Rows are points. The window is the flat piece filled in between its corners: a triangle in 3 columns, a solid with four corners in 4, and so on. A path goes straight from each point to the next, and from the last back to the first. List the points from which the path goes on through the window.

Window:
[[-29  48 -26 -15]
 [-23   7 -47   9]
 [-15  -2  16  42]
 [ 63 -72  63  32]]
Path:
(1): [ 31  19 -34  50]
(2): [-47 -24   3  13]
(3): [ 24 -58  38 -39]
(4): [ 52 -39  45  64]
(5): [ 29 -17   2  33]
(6): [  7 -50  36  14]
(7): [-11 -79 -16   2]
(8): [49 -1 41 48]
(9): [34 35  9 54]
(10): [  5 -42   1 -11]
(11): [-33  14   9 -36]
(12): [ 11  28 -40  40]
Through the window after points: 3, 5, 11

Window, 8 rows:
[[ 36  20  58 -30   8  74  53  -3]
 [ 24 -72 -50   3  36  -8   0 -19]
 [  2 -39 -42  -4 -49   6  36 -32]
 [ 29  -2   5  30  37 -29 -28  12]
 [-24 -18 -66  17  49 -20 -42 -42]
 [-29 -24 -16 -13  69 -57 -30  18]
 [ 44  29  11 -64 -10  59 -16  22]
 [ 24  46  10 -24  15  81  19  69]]
Path:
(1): [ 52 -10  -7 -54  46 -28  48 -13]
(2): [-39  -3  19  29   5  65 -32  12]
(3): [ 16 -10  12 -28 -41  71 -19   5]
(4): [ 48  40 -11  -3  54  10  39  30]
(5): [ 40  59 -24 -41  54  52  53   0]
(6): [  0 -90 -19  21 -10  -2 -42  23]
(7): [ 28 -14  44 -51 -13  58 -25  -2]
(8): [ 30  35 -15 -10  25  26  14  34]
(9): [  2  38 -24 -16  64 -57  33 -16]
(10): [  3 -76 -20  29   0  56 -44  22]
(11): [-10 -31 -26   9  15   6 -20  19]
(12): [ 34 -23 -56 -16  49 -31 -15 -39]
(13): [ 31  42 -14 -16  75 -50  14 -25]
(14): [ 20 -45  25  37 -17  39 -35  39]
(15): [-13  35  41  -3  -9  98 -19  47]
(16): [ 38   9 -34 -25  31  14  33  23]
Through the window after points: 1, 5, 7, 13, 15

Window (11 x 11):
[[ 58  -1 -18 -58  12 -17 -47  44  37   3 -20]
 [-41 -45 -49  59  54  22   2 -18  70  -7 -24]
 [  3  21 -37 -32  -7   9  10 -38 -57 -15  48]
 [ 21  30   2 -21  10 -71  65  58  -3  87  -8]
 [ 20  10  53   6  50  47 -20 -33  -7 -13   0]
 [ 52 -37  26  -9  30  72  25 -17   8  20 -25]
 [ -6 -17 -12  85  -3  24  -3  18 -14  21 -28]
 [-41 -20  47 -38  51 -41 -98 -60 -20  65  -9]
 [-32  -8  -9 -75  24  41 -18  45  16 -41 -10]
 [  4 -24  19 -20   8  19 -34   7 -46 -19  68]
 [ 34   4  18  -3 -75 -89 -13 -50 -10  29  23]]
Path:
(1): [-28  16  26  14 -17  -4   5 -11  73  72  11]
(2): [ 25 -25 -21   0  31   4  -2 -12 -13 -13 -26]
(3): [  3 -18 -18   3  28 -16  19  -1 -36  -9 -26]
(4): [ -8  -1  19  29  36  43 -34 -28 112  38  -4]
(5): [-15  22  10 -28 -23  14  39   8  28  76  29]
(6): [ 41 -27 -13  -9  35  33 -16 -39 -50 -45  -2]
(7): [ 31  -5  28  16  50 -76 -11  55 -79 -11  -2]
(8): [ 11   6  12 -18 -57  -4 -13 -81  43  40  16]
Through the window after points: 5, 7

Window (14 x 14):
[[  18   29   66  -15   40  -30   16   42   15   43   56   52  -22  -10]
 [ -16   27   28   33   45   22   52   22   43  -26   -4   24   77    5]
 [   1   16  -13   -4    1   12   20    6  -38  -48   -7  -30  -58  -74]
 [ -29   16   11    2  -25   -6    2   31   11   11  -18   -2   70   28]
 [  31   27   48   10    5   36  -28   16   37   -3   67    1   16  -18]
 [  52    8   31   -9    1   -2    3   -1   34   34   -1   58    5  -66]
 [ -34  -77  -26   48   54  -68  -45  -78 -115  -50  -24   36   15  -74]
 [ -24  -41   -3   -1   48   56   25   32   13   32   -7  -12   72   20]
 [   2   22  -21   51   30  -16    3   19   37   38   22   -5   10  -28]
 [ -76    2   23   10   82  -11  -55  -43  -11   22  -38   46   47  -33]
 [ -39  -16   39   67   27   26    2  -33   -7   29  -34   36   21   25]
 [ -17  -39  -50   55   70  -29  -86  -22 -115  -54  -65   73  -14  -54]
 [ -18   -8  -27   -8  -21   13   15   22   35  -28   54   42  -35  -40]
 [  32  -14   20  -12   16  -20   -1   19   68  -29    7   -9  -42   -8]]
Path:
(1): [ -6 -19  15  33  30  -1 -13  28   6  -1   2   6  16 -50]
(2): [-30 -41  22  28   1   2 -35  11  -9  -8 -31   6 -25 -69]
(3): [ 59  70 -25 -23  38  -5  50 -19 -20 -22  48  31  20  -8]
(4): [  9  16  -3   3  36  11 -10 -24   7   5 -21  24   6  -2]
(5): [-63 -33  38  57   3 -53 -13  28 -20 -32  47  51   5 -94]
(6): [-43 -56  47   1  24 -19 -14  24  49  -5 -47   3  17 -59]
(7): [ 13  41 -54  19  39  55  24  -7 -50  14  52  17  22  26]
(8): [ 11   5 -16 -15  39   1 -11 -10  10  -8  -6   5   8  -3]
(9): [-58 -37  27  83 -14  14  19  16 -16  -7  -1  32  11 -80]
(10): [-48 -31  70  43  33 -34 -77  68 -28 -82 -37  25  24 -40]
(11): [ 13 -18 -50   8  36 -22  34 -85 -39  39  36  35  -6 -40]
(12): [  2  37   1 -39  20 -15  -5 -20   0 -21  30  50  -1   9]
Through the window after points: 2, 6, 10

Window:
[[  8 -18  10 -29  49 -10 -24 -18 -16   9  53  20  17   4]
 [ 16   7  57   3   4  -3  21  13 -90 -27  80 -70 -34  48]
 [  1 -39  56   5 -11  18 -11 -40  41  22 119  12 -38   9]
 [ 53   8 -22  48 -25  -4  12  39 -35  20  12 -19  -8 -37]
 [-72  70   3  -1 -16  18   5 -14  32  -2  39 -70  12  46]
 [ 33  27  43  19  37  49  48 -51  20 -93 -23  87  -8  82]
 [-16  40 -19  17 -28  59 -11  55 -18   0  -3 -19 -11  96]
 [ 15 -42 -67  21 -37  21   6   4  -5 -51 -35  -3 -33  -3]
 [-24 -52 -25 -49 -79 -22  35 -92  -9  20  12  24   7 -38]
 [ 16 -22   5  49  27  21  58 -23  31 -60  43  40  62  29]
 [ 71  21 -18   1 -39 -59   2 -29  25 -44  31  44  26  15]
 [ 12 -12 -11  67  40 -56  10   7  14  71  -4 -15  27  27]
 [ -3 -59 -56 -27   9  29  74 -32  11  38   3  30 -41   8]
 [-22 -14  36 -78  -2 -15  21  25  -7 -47 -35  -6  -2  19]]
Path:
(1): [ 21  31  -5   3  -9  14  20 -17  28 -20   9 -22  26  21]
(2): [-84  12  11   4 -28 -59 -10 -22 -13 -22  87  42 -39  64]
(3): [-19  18   8 -14  -5 -36  -9   9 -54 -27  51  21 -13  17]
(4): [ 21  -5   0  27   6  26  31 -13  22   3  20 -27  16  19]
(5): [108  13  42  25 -46   3 -18 -27  -4 -34  42 -70   6  70]
(6): [-40 -28 -31  -6  11   5  42  17 -30  12   8  42 -22 -17]
(7): [-58  43 -19  40  -6 -38  64  16 -11   5  38  56 -24  41]
(8): [ 28 -48  29 -41  -3  28 -21 -50  18 -16  30 -42  12  17]
(9): [ 70   1 -11  -9  -3  32 -22 -74  18   4  40 -21  35  20]
(10): [-35 -13  -1  58   6 -69  64  50   6 -14  -2  48   5  26]
(11): [-12  28  -1  46  36 -28   2 -21  48   8  64 121 -48 -42]
(12): [ 37 -32  14 -36  -7  18  12 -14 -37 -28  15 -61  44  63]
(13): [ 29   2 -47 -22 -10  52 -27   6  -2  30 -22 -35  15  62]
(14): [-23 -15   7   8 -27 -19  26   2  -3 -24  37  -4 -19 -10]
(15): [  1  -9  -9  13   6   8  41 -18   0 -35  38  63   6  23]
(16): [ 37 -10  36  10   2  23  18 -29  14 -16  -3 -71  15  46]
Through the window after points: 1, 3, 9, 11, 15

Window, 14 rows:
[[ -27  -13  -15  -25   95   -4   65  -46   52   -1  -25  -26  -32  100]
 [ -66   55  -67    6    8  -18  -26  -24  -53   83   42   -3   -8  -18]
 [   6   12    7   44   33  -12  -25   11  -25   51    7   -3   20  -33]
 [   9    0    8   21  -31  -40  -20   28  -17   15 -114   13  -12   63]
 [   7  -25  -95  -62   22  -62  -53  -39    5   17  -36  -23   38   -9]
 [   5  -29  -42    4  -25  -95   25  -16  -29  -36   10   -9   -1  -48]
 [ -14   -2   50   29   10   32   44  -28  -16    0  -44  -38    6  -24]
 [ -15   21   41   23  -92  -68    8  -76   18   11   26   19  -22  -25]
 [  29  -38   32   -8  -31  -18    0   22  -40   86  -44    9  -15   25]
 [  -2   69  -35  -34   -5   14  -63  -12  -46   67  -56   93   25   19]
 [ -45    3   17  -14    9   -5   25   48    2   10   49  -25   14   45]
 [   8   29  -26   90  -50   70   67  -35   24  -20   18   13   81   65]
 [  64  105   30  -24  -65   -7   10   -4   -9   24   17    5   43   21]
 [  32   36  -31  -56    2   -6   -1  -16   47  -29    0  -23  -43   -5]]
Path:
(1): [-24  60  32 -13 -46 -33  56  63  57  34 -44 -84  12 -42]
(2): [-45  41 -29  21 -17 -44  74  32  43  51 -44  -9 -16 -16]
(3): [ 12 -10   4 -22  -5 -37 -34 -36 -38  10   1  -3  -5   4]
(4): [ 13  22   3   7 -24  -8 -12 -18 -31  18 -18 -10 -16  42]
(5): [ -1  14 -17 -19 -30 -25  37 -11  27  27  -6  19  45 -14]
(6): [-40  11 -21  33 -38 -68  28  14  46  81 -39  79  25   8]
(7): [  9  37 -12 -12  12  34  -8 -40 -43 -33  26 -51   7  18]
(8): [ 50  42  16 -15 -13 -24 -38 -95 -32  27   7 -29 -10  45]
(9): [-56   7 -12 -11 -21 -34  21  55   6  36 -11  36   3 -31]
(10): [ -5  25  10 -11 -46 -32  44  -8  40  32  -5 -29  14 -26]
(11): [  0  14 -15   2  18   5  -4 -24 -24  14   7  17   4  32]
(12): [  1  -4 -13 -30 -17 -41 -32 -22 -62   1  -4 -71 -26  35]
(13): [  8  34 -33  17  11   4  29  17  52  35 -50  76  45  -9]
(14): [-14  28 -24   7  -7 -13   3 -15  14  37 -26  -2  15  -3]
(15): [ 19  24  37 -20  11  48  -4 -21 -91  16  41   5   4  97]
(16): [ 13 -23 -11  19  37  33 -21 -79 -60  -6  -3  47   3  29]
Through the window after points: 16

Window, 14 rows:
[[ 41   8  21 -74  74  -4 -11  10  33  33 -32 -29  -7   8]
 [  5   9 -18  53 -12   6 -72  69  -5  -1  20 -17 -55  32]
 [-38  66  -5  53   7  29  -2  44   0  39   2 -34 -66 -10]
 [ -8  -5 -15  62  74   4  12  60 -44 -16  35 -68 -28  29]
 [-62   5  28  47  35   3 -39  57  35   2  55 -60 -10   6]
 [-17   4   0 -20  29  43  -3 -51 -18  45   1  49  43 -12]
 [ 51  27   0 -96 -16 -44  15  -8 -22  23  -6 -78  37   6]
 [  0 -15  -7  88   2  36  -4   4  51  30   9 -53 -37  37]
 [  2  53 -10 -16  27  61 -18 -38  19 -25 -57  10  65 -28]
 [ 16  48   4  -7  24 -44  20 -45  22  -4 -30  45  38 -17]
 [  8   3 -35  47  15  38   9  62  39   0  64 -21 -37 -28]
 [ 74  31  17 -38  18 -34 -38 -35 -12  56 -51 -29  54 -78]
 [ 18  29  91  -7   3  60  46 -37 -19 -20 -51  84  77 -40]
 [-46 -40 -27  44  -9   1  -2  47   5  -5 -20 -34 -54 -26]]
Path:
(1): [-21  19  -1  19  -6  14   2  29  15  25 -35  -1  13 -18]
(2): [-41   0 -37  50 -17  50  19  57 -29  75  -1 -25  62 -16]
(3): [   7   74   31   11   47  -14  -21    3   26  -23    2  -31 -114    2]
(4): [  1  24   2 -11  11  13 -19  -3  21  -7 -11  -7 -21 -29]
(5): [  5   4   7   2   2   0   8  14  -3  44 -26 -30  61  -6]
(6): [59 21  2 14 42 24 13 57  0 60 19 11 74 35]
(7): [-57   4   7  14  29  19 -23 -36   7 -41 -28 -25 -64 -48]
(8): [ -4 -20 -26  20  58  28 -26 -16 -16 -44  33 -49 -47  -8]
Through the window after points: 2, 8

Window, 14 rows:
[[  36   -8  -60   17  -30   26    7   23   -9    9  -29    2   -6   -1]
 [   3   -9   -7  -23   37   -3   44    7   -9   22  -39   -7  -24   -5]
 [ -18    0    0   64  -21   47  -32  -24   80   29  -21  -24  -42  -55]
 [ -96   44   46 -121  -58   23   30  -61  -17    2   -2   78   17  -40]
 [  36  -33   -2   50  -45    1  -57   -4  -63   13   44   -8  -55   -2]
 [  -7    1  -21   -1  -70  -11  -20   -7    3  -57  -35   13  -44  -32]
 [  -2  -29   -2  -14  -26   -3    7   -2   24   18  -70   47   -8   -8]
 [ -28  -39   21  -49  -11   13  -70   18  -60   28   24  -72   17   25]
 [ -12  -28  -18    8  -48  -18   39  -21   10   26  -51  -34   16  -48]
 [   0  -64  -21  -72   76   35  -37  -33   -5    5   55    8   -6  -20]
 [ -65  -31    8   43  -39    2   39   19   11   -8  -19   13    0  -58]
 [  33   37   21   24   -8  -22    7   -7   42   26  -18    9   28   31]
 [ -16   18   13   -9   25   24  -33  -57  -26   -2  -12   40   14   -5]
 [  25  -54   27   45  -33   35   49   11   -6  -29  -32    0  -16  -45]]
Path:
(1): [-31 -74  -5   0 -18  25  -9 -18  10 -28  32  -6 -42  24]
(2): [ 22   7  -2 -16  18  10 -31 -21 -27  26   1  17   7 -31]
(3): [  29  -38   14  -59    2   59  -19   14  -39   53  -67   15  -37 -104]
(4): [-47  27 -29  45 -60 -25  33 -32  42 -45  26  18  29  73]
(5): [-32  -7  -4  -2 -52  27  12 -62  29 -30   5  -7 -51  40]
(6): [-10  -1   2 -23   0   1 -19  -3 -11  22 -17  20  15 -31]
(7): [-24 -18  10 -42 -35  15 -31  29 -36  34  17   9  -5 -62]
(8): [ -3   5  15  34 -26   4  19 -87   7 -33 -18   7 -19  62]
(9): [-15 -24  -4   0 -25  15  23 -29 -15  -1  -9  -1  -6 -10]
(10): [-16 -18  22 -17 -22  25 -40  25  13  -7 -22  21 -31 -74]
(11): [  15  -37  -14  -10  -15  -60  -45   10    3   10  -40   28   -9 -102]
(12): [-19 -10   5   3 -41  49  25  -2  -8  -7   0 -25 -21  38]
Through the window after points: 1, 3, 7

Window:
[[  12   63   -3  -39  -11   24  -16  -43   -1    5  -26   27    7   12]
 [  22  -59  -32  -37  -72   30   34  -26    7  -28   46   12   82   -2]
 [  51  -48  -83  -15  -97   54   16   17  -15   -6   -2   -1   20  -21]
 [  37  -37   37   -3  -23   11   55   45   13   10   46  -11   32  -61]
 [  11   56   37   31   31  -45   -7  -28  -57  -43   32  -41  -10   20]
 [  42   -4  -61  -83   14   56   22  -35   15  -48  -24   -3  -14    6]
 [ -72   80    9   34   68  -56    5   28   13  -40   53   14   -1   42]
 [ -25   21  -38 -102    0   16  -29  -28   21    0  -20  -59  -11   -8]
 [  -7   41   28   38   69  -77  -53    4   44  -43   20   -3   13    6]
 [ -37  -13  -11  -17    4  -22   13  -34  -16  -32  -44   17   -7    7]
 [  33  -50   71  -26  -34  -22  -19   74   -8  -29  108   25   -9  -50]
 [   2  -13   82   40   -6    4  -17    6   27  -20   73  -23  -44    6]
 [  16    2  -80  -75   33   11   -5  -71   -7   47  -23   -6  -22   36]
 [ -59   41  -13   42   62  -19  -20  -28   -1  -43   53   25   16  -46]]
Path:
(1): [ -6 -17 -28   7   8  43 -38  20  12 -51  15  -8  50  41]
(2): [-29  49   5 -14  26 -39  17 -13   5 -12  34   6 -12  -6]
(3): [  6  13 -32 -55 -20 -51 105 -59  54 -34  44  -2   5   5]
(4): [ -7 -12  27  37  -1  24 -77  41 -39  -4  24   8  24 -20]
(5): [ 14 -34 -88  -7 -13  83 -38  -8 -47 -48 -24 -42  51  17]
(6): [-10  37  43 -30   1 -74  21 -24  37   9  44  36 -47 -15]
(7): [  4  30 -37 -31 -34 -91  47 -70 -66 -10  11  13 -66  -5]
(8): [ 18  -9  18 -15  11  38 -26   4  21 -17  22 -11  22  -2]
(9): [-12  10  22 -24  39  25 -13  10 -19 -56  21 -11  45  12]
(10): [  1  20   1  36 -23 -60  19 -28  18   9  41   1 -60  -3]
(11): [ 12  30 -46  -6 -48 -59 -27   1  56   5  80   3 -54 -82]
(12): [ -9   9  19 -12  27   1   0  -6  -9 -41   2  -6  16  15]
(13): [  3 -10  29  -3  17  31 -26   3  -5 -16 -19 -23  28   5]
(14): [ -4  56 -21 -20   0 -39   4 -30   5 -11  39  32 -38  -6]
(15): [-16  89   0  -4 -47 -64  -6  -6  31  -9  11  30 -63 -44]
(16): [ 10 -39  -3 -18  68  49  -2  -1 -23 -27  24 -23  42  31]
Through the window after points: 1, 9

Window, 14 rows:
[[ -8  35  50 -62   2   7  21  69  56   9   1  -7 -14  -6]
 [ 10  11 -52 -10  -7 -52  30  14 -47  -1 -48 -31  42 -80]
 [-15  31  19 -51  30   7  61 -26 -33  14 -11   3 -53  11]
 [ 52 -22  -3 -90  48  12   5 -14  31  22   8 -56  -5   8]
 [ 11  36  74  35  -8 -34   8  33 -76   0  -1 -12 -10 -50]
 [-22  50  14 -38  40  -5   4 -12  17 -33  37   2   1 100]
 [  0 -12   8 -52  -3  28  35  17   9   0 -37   7  30  86]
 [ 16   9  14 -17 -60 -22 -26  55 -59   9  -8  17 -18 -58]
 [  4 -36  18 -43  85  25 -50 -10 -30 -47  -9  28  10 -39]
 [ 39  -3 -19 -30  16  72  -5  15  61  10 -32  -5 -16  -5]
 [-63 -26  38  20 -43  36  -5 -27  22  -6 -52 -30 -63 -31]
 [-30 -24 -46  17 -14 -44  35 -26 -23 118 -31   2  23  52]
 [ -4 -71   9   3  -8  18  60   2   0  -4   6  49 -46  28]
 [ 19 -31 -19   6  19 -45 -16  24 -43 -14 -76   3 -27 -42]]
Path:
(1): [-57 -25  -2 -32  34 -25  19  46 -54  22  28 -15  -6  21]
(2): [ 82  57  29 -40  -9  31 -19 -28  58 -31 -77   0   3 -52]
(3): [ -3 -36  42 -52 -33 -30  30 -57  22 -21 -11  42 -10   0]
(4): [ 10  30 -18   7  59  50  -8  86 -28   1 -18 -44 -31  -9]
(5): [-39  16 -11 -53  97  59  18  50 -52   3  -3   8 -34   6]
(6): [ 27 -42  32  10 -72 -43  12 -52  55  -2 -43 -20   4  -6]
(7): [  9  22  32 -17  26 -14  -6 -13  17   0  -9  15  10  -6]
(8): [-42 -13 -17 -35 -43  34  42  42 -76  -4  -5 -48 -86  34]
(9): [-48 -27 -35  46  40 -15  16  60   3  45 -36 -12  -9  32]
(10): [ 28 -15  14 -58 -25  -3  25 -64 -26  24  -2  26   0   4]
(11): [ 49 -43  -2 -27  38 -27  -2 -49  47 -26 -19  49  -9  -5]
(12): [-63  13  -7 -36 -15  45  21  57 -63  56 -24 -61   6  18]
Through the window after points: 7, 9
